Each row of a before or after table is a point. One or more steps were done to the points. Then noise was added and the rows were shuffled. The steps act on columns, c1 being the first. Name the steps. A step turns or swaps two columns, mirrors them in a line or flattens them onto one, adds a multiple of one to another, or multiplies or shifts one. Angles are multiples of 10 degrees, from the lower column toward the higher: turns from -170 to 170, lines from 10 to 170 but not 90. Use the fewest steps. Two steps may share a column if one is a turn and the other turns, adds or multiplies; they go together, in the order done. Otherwise the lowest column goes first.

Before (11 x 3):
+0.26, +0.43, -0.10
+0.18, +0.23, -0.22
-0.09, +0.20, +0.53
-0.47, -0.03, +0.63
-0.03, -0.57, +0.18
-0.85, -0.04, -0.23
-0.02, -0.29, -0.25
+0.24, +0.36, +0.56
-0.01, -0.13, -0.98
+0.14, -0.41, +0.61
-0.73, -0.41, +0.51
After (11 x 3):
+0.06, +0.30, -0.28
-0.14, -0.17, +0.53
+0.15, +0.38, +0.66
-0.44, +0.04, +0.60
-0.06, +0.55, +0.14
+0.27, -0.42, -0.11
-0.84, +0.06, -0.22
-0.77, +0.45, +0.57
-0.05, +0.16, -0.97
+0.22, -0.34, +0.62
+0.21, -0.27, -0.21
Steps: multiply c2 by -1

Before (14 x 9):
-0.54, +0.34, +0.51, -0.34, +0.41, +0.08, -0.35, -0.59, +0.69
+0.43, +0.85, +0.12, -0.66, -0.31, +0.45, +0.20, +0.51, +0.31
+0.47, +0.83, -0.11, -0.49, -0.24, +0.17, +0.18, -0.57, +0.09
+0.30, -0.23, +0.66, -0.62, -0.36, +0.55, -0.21, -0.12, +0.61
-0.51, -0.37, +0.35, +0.16, +0.51, +0.21, +0.29, +0.00, +0.34
+0.87, -0.17, -0.63, +0.32, -0.12, -0.28, +0.45, -0.06, -0.42
-0.26, +0.34, -0.25, +0.42, -0.40, +0.46, -0.39, -0.52, -0.11
+0.62, +0.80, +0.30, +0.47, -0.47, +0.27, +0.19, +0.28, -0.61
+0.52, -0.34, -0.06, +0.08, -0.15, -0.32, -0.31, +0.76, +0.29
-0.04, -0.26, -0.59, +0.23, -0.38, +0.34, -0.49, -0.35, +0.54
+0.19, -0.06, +0.00, -0.20, +0.07, -0.43, +0.58, +0.36, -0.42
-0.14, -0.25, -0.46, +0.02, -0.51, -0.56, +0.06, +0.34, +0.11
+0.78, -0.21, +0.18, -0.44, -0.53, -0.55, +0.43, -0.25, -0.53
-0.28, -0.46, -0.31, -0.58, +0.07, -0.22, -0.55, +0.30, +0.03
After (14 x 9):
+0.42, +0.12, -0.86, -0.69, +0.19, +0.42, +0.18, +0.51, +0.32
+0.48, -0.11, -0.84, -0.56, +0.12, +0.18, +0.17, -0.57, +0.09
-0.06, -0.60, +0.26, -0.06, -0.44, +0.35, -0.51, -0.34, +0.53
-0.29, -0.33, +0.45, -0.40, +0.42, -0.23, -0.57, +0.31, +0.02
+0.18, +0.02, +0.06, -0.12, +0.18, -0.43, +0.58, +0.35, -0.41
+0.87, -0.63, +0.19, +0.17, -0.30, -0.28, +0.45, -0.07, -0.43
+0.30, +0.66, +0.24, -0.69, +0.13, +0.56, -0.21, -0.12, +0.60
-0.16, -0.47, +0.25, -0.32, -0.41, -0.55, +0.06, +0.36, +0.10
+0.64, +0.29, -0.82, +0.05, -0.64, +0.28, +0.18, +0.28, -0.61
+0.78, +0.17, +0.21, -0.65, -0.13, -0.55, +0.43, -0.24, -0.55
+0.52, -0.05, +0.33, -0.03, -0.14, -0.31, -0.32, +0.77, +0.28
-0.50, +0.34, +0.38, +0.45, +0.28, +0.19, +0.30, +0.00, +0.33
-0.27, -0.24, -0.36, +0.06, -0.56, +0.46, -0.39, -0.51, -0.12
-0.54, +0.51, -0.34, +0.01, +0.53, +0.07, -0.34, -0.57, +0.68
Steps: turn c2 and c3 by -90 degrees; turn c4 and c5 by -40 degrees

Before (8 x 14):
+0.28, +0.04, -0.36, +0.16, +1.13, +0.13, +0.18, -0.77, +0.33, -0.38, -0.09, +1.10, +0.39, +0.18
+0.14, -0.75, +0.74, +0.35, -0.34, +0.48, +0.95, +0.09, +0.02, -0.57, +0.20, -0.33, -0.29, -0.25
-0.04, +0.31, -0.18, +0.26, -0.56, +0.36, -0.21, +0.09, +0.16, +0.36, +0.23, -0.47, +0.12, -0.18
+0.17, -0.80, -0.48, -0.87, -0.32, +0.57, +0.30, -0.30, +0.20, -0.49, +0.18, -0.44, +0.12, -0.06
+0.19, +0.33, -0.39, +0.34, +0.45, +0.14, +0.06, -0.45, -0.07, +0.21, +0.00, +0.23, -0.90, +0.24
+0.06, +0.08, -0.48, -1.40, -0.08, +0.31, +0.35, +0.06, +0.33, -0.12, +0.07, -0.07, +0.41, -0.04
-0.11, +0.48, -0.42, +0.44, +0.35, +0.24, -0.24, -0.11, +0.16, -0.55, +0.31, -0.55, -0.44, +0.08
+0.13, +0.11, +0.52, +0.40, -0.20, -0.26, -0.30, +0.15, +0.28, +0.26, -0.68, -0.26, +0.51, -0.62
After (8 x 14):
+0.10, +0.34, -0.38, +0.18, +1.15, -0.12, +0.16, -0.84, +0.45, +0.14, +0.17, +1.11, +0.38, +0.19
+0.15, -0.12, -0.21, +0.21, -0.54, +0.24, -0.20, +0.12, +0.09, -0.43, +0.35, -0.50, +0.12, -0.20
-0.21, +0.02, -0.36, +0.28, +0.45, -0.08, +0.13, -0.48, +0.16, -0.40, +0.13, +0.23, -0.86, +0.24
+0.02, +0.04, -0.44, -0.90, -0.33, +0.25, +0.28, -0.31, +0.22, +0.92, +0.58, -0.46, +0.10, +0.00
+0.17, -0.18, +0.52, +0.38, -0.18, -0.68, -0.28, +0.14, +0.24, -0.18, -0.28, -0.26, +0.50, -0.57
-0.06, +0.15, +0.74, +0.30, -0.34, +0.17, +0.99, +0.13, +0.15, +0.88, +0.50, -0.37, -0.31, -0.27
+0.12, +0.67, -0.36, +0.41, +0.30, +0.34, -0.20, -0.11, +0.00, -0.13, +0.24, -0.57, -0.46, +0.11
+0.38, +0.22, -0.43, -1.39, -0.11, +0.09, +0.34, +0.03, +0.22, +0.05, +0.33, -0.08, +0.44, -0.04
Steps: mirror c1 and c9 in the line at 60 degrees; mirror c2 and c10 in the line at 150 degrees; swap c6 and c11

Before (13 x 32):
+0.01, +0.12, -0.44, +0.23, -0.12, -0.27, +0.19, -0.44, -0.12, +0.07, -0.50, -0.39, +0.07, -0.25, -0.30, +0.28, -0.04, -0.25, +0.49, +0.34, +0.25, -0.11, -0.13, +0.32, +0.50, +0.23, -0.27, +0.23, -1.62, +0.79, -0.44, +0.28
+0.25, -0.39, -0.47, -0.05, -0.49, +0.44, -0.02, -0.41, +0.24, +0.54, -0.05, -0.47, +0.13, -0.06, +0.26, +0.12, -2.04, -0.29, +0.58, -0.36, +0.35, -0.30, +0.15, -0.07, -0.31, -1.24, -0.15, -0.12, -0.76, -0.41, +0.36, -0.86
+0.13, -0.66, -0.57, -0.36, +0.62, +0.36, +0.10, -0.22, -0.02, +0.30, -0.12, -0.38, +0.63, +0.39, -0.08, +0.01, -0.45, +0.04, +0.61, +0.21, +0.19, -0.22, +0.16, -0.41, -0.16, -0.05, +0.01, +0.59, -0.10, +1.60, +0.44, -0.43
-0.11, -0.13, -0.28, +1.01, +0.28, -0.92, +0.25, +0.79, +0.63, -0.43, -0.67, -0.51, -0.15, +1.09, -0.17, +0.22, -0.45, -0.12, -0.64, -0.06, +0.02, +0.56, +0.41, -0.13, -0.34, +0.18, -0.26, -0.04, +0.14, +0.09, +0.12, +0.31
-0.26, -0.18, -0.21, +0.16, +0.54, -0.37, +0.02, +0.04, -0.09, +0.28, -0.66, -0.63, +0.05, -0.23, +0.03, +0.53, -0.01, -0.30, +0.54, -0.37, +0.57, +0.12, +0.56, +0.28, -0.20, +0.53, +0.34, +0.17, -0.53, -0.38, +0.21, +0.15
+0.11, -0.02, +2.14, -0.46, +0.36, +0.44, +0.05, +0.18, -0.05, +0.32, -0.30, +0.61, +0.26, +0.23, -0.15, -1.22, +0.18, +0.41, -0.21, -0.63, +0.73, -0.34, +0.73, +0.21, +0.06, +0.46, +0.84, +0.38, -0.20, -0.17, +0.44, +0.15
-0.70, -0.60, -0.56, -0.37, -0.76, +0.52, +0.10, +0.37, -0.10, +0.42, -0.21, -0.33, -0.01, -0.12, -0.25, +0.54, -0.03, -0.16, +0.27, +0.01, +0.03, -0.31, -0.07, +0.09, -0.10, +0.37, -0.11, -0.07, -0.40, -0.39, +0.20, +0.13
-0.25, -0.52, -0.17, -0.27, +0.11, -0.48, +0.07, -0.45, -0.01, +0.28, +0.02, -0.56, +0.22, +0.01, -0.10, +0.54, -0.66, -0.14, +0.44, -0.39, +0.08, -0.21, +0.30, -0.99, -0.27, +0.05, -0.23, -0.07, -1.19, +0.51, -0.25, +0.21
+0.26, -0.45, -0.21, -0.50, -0.18, +0.34, -1.23, -0.24, +0.25, +0.22, +0.00, -0.09, -0.11, +0.08, -0.09, -0.69, +0.28, +0.01, +0.15, -0.47, +0.65, +0.18, -0.14, -0.30, +0.71, +0.70, +0.21, +0.07, +0.00, -0.32, +0.30, +0.27
+0.20, -0.33, -0.30, +0.35, +0.29, +0.00, -0.43, -0.06, +0.00, +0.25, -0.34, +0.37, -0.11, -0.09, +0.17, +0.25, +0.29, -0.20, -0.76, +0.28, +0.10, +0.04, -0.15, +0.20, -0.03, +0.47, -0.19, +0.06, +0.13, -0.37, +0.48, +0.26
+0.01, -0.15, -0.08, -0.12, +0.00, -0.55, +0.24, -0.47, +0.31, -0.04, -0.14, -0.44, +0.13, -0.29, +0.32, -0.43, +0.06, -0.29, +0.57, +0.35, +0.49, -0.31, +2.04, +0.20, -0.28, +0.20, -0.14, -0.06, -0.04, +0.11, +0.08, +0.15
+0.11, +0.15, -0.23, +0.07, +0.49, +0.25, -0.25, +0.14, +1.02, -0.03, -0.02, +0.13, -0.16, -0.28, +0.04, +0.28, -0.21, +0.12, +0.44, -0.37, +0.63, +0.33, +0.13, +0.18, -0.17, +0.23, +0.08, +0.61, -0.66, -0.08, +0.43, +0.33
-0.08, +0.05, -0.15, +0.19, +0.42, -0.17, +0.06, -0.45, +0.22, +0.34, -0.08, -0.55, -0.15, -0.08, +0.08, +0.51, -0.04, -0.10, +0.54, +1.22, +0.35, -0.15, -0.13, -0.29, -0.17, +0.50, +0.30, +0.65, -0.08, -0.42, +0.48, -1.46
After (13 x 32):
+0.48, -0.62, -0.26, -0.31, -0.80, +0.55, +0.12, +0.32, -0.10, +0.40, -0.11, -0.36, +0.04, -0.11, -0.21, -0.36, +0.05, -0.20, +0.26, +0.03, +0.03, +0.40, -0.08, +0.11, -0.09, +0.32, -0.09, -0.06, -0.63, -0.37, +0.41, +0.14
+1.24, -0.55, -0.11, -0.17, +0.13, -0.50, +0.02, -0.43, -0.06, +0.32, +0.19, -0.53, +0.21, +0.04, -0.09, +0.02, +0.37, -0.06, +0.40, -0.35, -0.53, +0.34, +0.30, -1.01, -0.24, +0.03, -0.26, -0.08, -0.07, +0.52, +0.56, +0.19
+0.06, -0.14, -0.08, -0.01, +0.00, -0.55, +0.23, -0.48, +0.30, -0.08, +0.01, -0.41, +0.17, -0.29, +0.35, +0.07, +0.43, -0.32, +0.63, +0.36, +0.30, +0.31, +2.03, +0.21, -0.30, +0.16, -0.18, -0.06, +0.03, +0.07, -0.47, +0.14
-0.11, -0.09, -0.17, +0.75, +0.25, -0.93, +0.22, +0.78, +0.64, -0.45, -0.55, -0.51, -0.16, +1.04, -0.18, -0.22, +0.23, -0.11, -0.62, -0.11, -0.35, -0.87, +0.40, -0.14, -0.27, +0.21, -0.27, -0.05, -0.10, +0.09, +0.16, +0.32
+0.57, -0.18, -0.13, +0.08, +0.52, -0.39, +0.04, +0.06, -0.08, +0.29, -0.51, -0.68, +0.05, -0.24, -0.01, -0.33, +0.50, -0.26, +0.56, -0.40, +0.25, -0.22, +0.55, +0.26, -0.24, +0.53, +0.33, +0.18, -0.19, -0.37, +0.45, +0.17
+0.73, -0.44, -0.19, +0.05, -0.54, +0.45, +0.02, -0.43, +0.28, +0.54, +0.06, -0.42, +0.15, -0.07, +0.29, -0.33, +1.32, -0.30, +0.56, -0.37, -1.62, +0.30, +0.15, -0.06, -0.30, -1.25, -0.12, -0.11, +0.38, -0.45, +0.01, -0.88
+0.08, -0.68, -0.21, -0.31, +0.65, +0.39, +0.11, -0.20, -0.01, +0.29, -0.03, -0.36, +0.68, +0.36, -0.06, -0.42, +0.42, +0.04, +0.60, +0.25, -0.28, +0.36, +0.12, -0.43, -0.15, -0.04, -0.02, +0.61, +0.12, +1.53, -0.13, -0.44
+0.04, +0.07, -0.09, +0.24, +0.47, -0.14, +0.08, -0.47, +0.21, +0.30, +0.09, -0.62, -0.19, -0.07, +0.10, -0.63, +0.34, -0.07, +0.55, +1.24, +0.13, +0.09, -0.10, -0.32, -0.20, +0.47, +0.30, +0.63, -0.03, -0.40, +0.30, -1.47
-0.10, -0.30, -0.15, +0.30, +0.30, +0.02, -0.41, -0.09, +0.04, +0.27, -0.49, +0.38, -0.07, -0.08, +0.17, -0.52, -0.11, -0.20, -0.75, +0.31, +0.30, -0.18, -0.10, +0.19, -0.02, +0.47, -0.16, +0.06, +0.18, -0.37, +0.02, +0.24
+1.60, +0.13, -0.16, +0.31, -0.13, -0.27, +0.13, -0.45, -0.10, +0.06, -0.33, -0.36, +0.01, -0.30, -0.30, +0.30, +0.24, -0.30, +0.51, +0.34, +0.11, +0.07, -0.09, +0.37, +0.54, +0.26, -0.25, +0.23, +0.31, +0.76, +0.45, +0.31
+0.66, +0.13, -0.10, -0.06, +0.51, +0.28, -0.23, +0.18, +1.07, -0.02, -0.09, +0.13, -0.11, -0.29, +0.08, -0.49, +0.70, +0.10, +0.47, -0.39, +0.16, -0.32, +0.13, +0.19, -0.15, +0.25, +0.09, +0.58, +0.21, -0.05, +0.13, +0.35
-0.06, -0.46, -0.10, -0.55, -0.20, +0.33, -1.21, -0.23, +0.25, +0.19, -0.05, -0.11, -0.11, +0.09, -0.04, -0.07, +0.43, +0.02, +0.15, -0.49, +0.57, -0.01, -0.15, -0.30, +0.73, +0.65, +0.19, +0.07, +0.25, -0.32, -0.79, +0.22
+0.18, -0.02, +0.89, -0.35, +0.33, +0.40, +0.04, +0.24, -0.01, +0.34, -0.47, +0.61, +0.24, +0.26, -0.18, +0.02, +0.57, +0.39, -0.22, -0.63, +0.50, +0.49, +0.71, +0.23, +0.07, +0.45, +0.85, +0.37, +0.14, -0.17, -1.29, +0.20
Steps: turn c1 and c29 by 100 degrees; multiply c3 by 0.4; mirror c4 and c22 in the line at 170 degrees; add -0.3 times c12 to c11; turn c16 and c31 by 110 degrees; mirror c17 and c21 in the line at 60 degrees
